Every row gives one point. To make a cloud, some directions were put in groups of two or more. Within a group, all points are equally far from the middle, so they leave a hole (a ring in 2 directions, a hollow ball in 3). The other directions are filled evenly. Then the cloud was stretched, turned, moved and blurred a little. Count the holes, and give their numbers of directions, smallest first.

Cloud (15 x 2):
[[-19 -85]
 [ -5  -6]
 [ 28 -54]
 [-19 -67]
 [ 30  33]
 [ 43 -26]
 [  9 -45]
 [ 67  -6]
 [ 41 -30]
 [ -5 -26]
 [ -1  12]
 [ 46  23]
 [ -7 -23]
 [ 17  -6]
 [ 52 -46]]
Holes: 0

Cloud:
[[  7  17 -61]
 [ 24 -55  12]
 [-15 -62   2]
 [ -4 -36 -51]
 [ 64 -18 -42]
 [ 40 -53  11]
 [ 44 -53   0]
 [ 41 -38  35]
 [ 34 -12  42]
 [ 36 -36 -37]
 [ 26  -8 -57]
 [-18 -52  22]
 [ 11  42  -2]
 [ -4 -30  34]
 [-15 -34 -56]
 [ 61  39 -45]
 [ 11  37   6]
 [-15  39 -40]
 [ 12 -57   9]]
Holes: 1 (2)

Cloud (28 x 4):
[[-22  47  -8  16]
 [ 48  -6   0 -26]
 [ 93   4  11 -30]
 [-48  66  27  -8]
 [ -2   5  14 -16]
 [ 27 -58  13 -14]
 [ -4  -2   3 -47]
 [ 15  -4  27  -2]
 [ 54 -64  -1 -54]
 [ 48 -52   3  25]
 [  0  27   5  30]
 [ 10 -14   2 -37]
 [-44 -19 -31  17]
 [ 95  23  13 -24]
 [ 83  40  33 -24]
 [ 37  47   5   6]
 [-30 -10   1 -22]
 [-74 -22 -17  15]
 [-49  26 -37 -18]
 [-78  32   6   3]
 [ 14  19   9  23]
 [ 18  13  24 -19]
 [ 22 -50  38  -6]
 [-14 -25  18  -9]
 [-28   9  37 -25]
 [  5 -42   1  -1]
 [-19 -42 -22  -4]
 [ 94 -72   8 -17]]
Holes: 0

Cloud (50 x 6):
[[ 81   7 -39  27  52 -28]
 [ 66  -5  20  -3  -5  -1]
 [-51 -19  17  89   5  13]
 [ 14 -55 -30  27  36  -5]
 [ 22  11   0  30  87   7]
 [ 26   2 -31 -19 -12 -45]
 [-16  32 -32  39  28  -7]
 [ 25 -31 -41  27  10  32]
 [-19   3 -30   3  21 -59]
 [ 57 -21  18  21  27  16]
 [  3 -37 -14   6 -53  18]
 [ 20 -35 -27   6  -2  33]
 [ 27 -35 -26   0  30  15]
 [ 48  56 -21 -46 -15  27]
 [ 24 -34 -21 -28  28   0]
 [ 33   2 -21 -17 -45 -21]
 [ 59  51  29 -32  33  12]
 [ 39  58 -15 -55  15  15]
 [-70  -8  14 -10  -6  16]
 [ 13  18  -8 -63 -12 -57]
 [ 37   8  27  20  -6  53]
 [-44   4  26  24 -23  43]
 [ 32   0  10 -54  36 -66]
 [ -9  15  35  70  28  -4]
 [  6  20 -23   6  55  17]
 [-52 -54  -4  38  -2 -15]
 [-35  16 -24   2  25 -40]
 [-39 -40  17 -11 -39  -5]
 [ 22  -6  -4  28  63  31]
 [-60  17 -14 -34 -29  -4]
 [ 15 -42 -11 -26  37 -18]
 [ 21 -16 -30  -3 -17  48]
 [-58  -1 -13  22 -43  -2]
 [ -2  16   0 -95   8 -63]
 [ 78  48  -9 -71   4   2]
 [ 24   3   6  -2 -17 -46]
 [-34 -18  -7   6 -63 -10]
 [ 38  51  25 -19  50  -2]
 [ -5  44  44 -38  22 -30]
 [ 30 -30 -23  51 -41  25]
 [ 65  26  24  34  33  23]
 [-19   3  -3 -95  17 -58]
 [ 37   8 -25   0 -59  53]
 [ 25   8 -28 -33 -54  56]
 [  1  32  32  11  60 -29]
 [ 42  24 -32  -8  49  14]
 [-12 -12  33 -17  50 -59]
 [-53 -11  34  -4  30  -8]
 [ 61  11   9 -42  -3 -39]
 [-45  22  36 -13 -62  17]]
Holes: 2 (2, 3)
